Each row of a before or after table is a point. The points were changed in one or more steps. Then noise was added and the rows were shuffled. The steps act on how far a point lies along the listed directions, d1 being the first. Name the steps. A step turns or swaps two directions, mirrors them in a line or flattens them onto one, adds a multiple of one to another, or multiplies one. Angles are multiples of 10 degrees, from the lower direction toward the higher: turns from -170 to 170, lines from 10 to 170 but not 90. Use the fewest steps. Two steps may share a direction if one is a turn and the other turns, adds or multiplies; they go together, in the order done. Otherwise the lowest direction goes first.
(in the rows, 128 means zero)

Directions:
(1): [171, 91]
(2): [91, 85]
Before (8 x 2)
[[157, 105],
[165, 145],
[112, 123],
[132, 163],
[139, 107],
[174, 129],
[110, 74],
[136, 79]]
After (8 x 2)
[[204, 91],
[179, 120],
[184, 46],
[104, 137],
[106, 174],
[170, 88],
[199, 74],
[143, 65]]
Steps: multiply d1 by 2.5; multiply d2 by 0.7

Directions:
(1): [98, 178, 106, 94, 191, 104]
(2): [164, 108, 65, 174, 169, 142]
(3): [165, 194, 91, 125, 77, 123]
(4): [125, 124, 134, 170, 121, 40]
(5): [206, 131, 171, 104, 160, 114]
Before (9 x 6)
[[205, 176, 108, 113, 117, 167],
[144, 96, 135, 118, 122, 178],
[155, 189, 97, 117, 140, 158],
[147, 108, 144, 148, 115, 107],
[158, 78, 189, 124, 85, 132],
[87, 135, 175, 130, 69, 112],
[104, 192, 166, 82, 112, 91],
[148, 136, 163, 118, 76, 140],
[179, 130, 133, 113, 126, 154]]
After (9 x 6)
[[154, 105, 143, 102, 115, 201],
[78, 155, 139, 151, 41, 106],
[160, 169, 99, 116, 171, 184],
[137, 195, 148, 97, 112, 84],
[221, 129, 146, 102, 143, 166],
[163, 120, 153, 150, 113, 87],
[173, 160, 151, 116, 73, 145],
[200, 109, 197, 109, 73, 123],
[247, 166, 115, 101, 159, 193]]
Steps: turn d2 and d3 by -30 degrees; add -0.3 times d1 to d3; multiply d4 by 1.6; multiply d5 by 2

Directions:
(1): [81, 129, 122, 138, 175, 178, 138, 206, 107, 112, 66]
(2): [134, 79, 120, 159, 55, 111, 97, 190, 79, 100, 156]
(3): [86, 108, 76, 123, 65, 149, 176, 81, 100, 163, 82]
(4): [153, 132, 165, 141, 80, 166, 118, 102, 173, 51, 72]
(5): [114, 74, 45, 94, 146, 132, 92, 129, 191, 99, 139]
(6): [139, 155, 128, 140, 89, 160, 70, 161, 177, 212, 112]
Before (9 x 11)
[[213, 118, 138, 160, 111, 133, 65, 98, 227, 59, 155],
[151, 113, 151, 161, 111, 141, 148, 185, 52, 138, 127],
[131, 151, 135, 129, 137, 87, 128, 110, 121, 124, 124],
[173, 99, 142, 124, 101, 101, 57, 133, 180, 114, 145],
[137, 135, 113, 150, 114, 200, 94, 123, 194, 113, 72],
[129, 69, 99, 121, 118, 155, 51, 190, 172, 17, 83],
[162, 125, 152, 122, 185, 113, 74, 119, 216, 126, 135],
[134, 178, 200, 165, 139, 150, 134, 184, 73, 189, 117],
[171, 159, 134, 127, 100, 97, 43, 116, 221, 192, 182]]
After (9 x 11)
[[150, 131, 109, 117, 164, 189, 127, 139, 172, 133, 70],
[117, 122, 105, 126, 144, 91, 111, 122, 132, 106, 121],
[157, 117, 113, 134, 64, 72, 49, 158, 151, 180, 211],
[153, 134, 153, 121, 140, 82, 85, 136, 142, 201, 165],
[162, 147, 124, 166, 173, 76, 115, 150, 92, 204, 216],
[161, 108, 172, 154, 123, 68, 96, 152, 104, 133, 174],
[131, 145, 143, 186, 111, 137, 124, 178, 51, 179, 142],
[111, 93, 103, 131, 143, 193, 80, 200, 171, 94, 84],
[144, 209, 213, 138, 163, 116, 129, 136, 71, 220, 112]]
Steps: turn d1 and d4 by 150 degrees; turn d1 and d5 by 140 degrees; mirror d2 and d6 in the line at 70 degrees; multiply d3 by 0.7
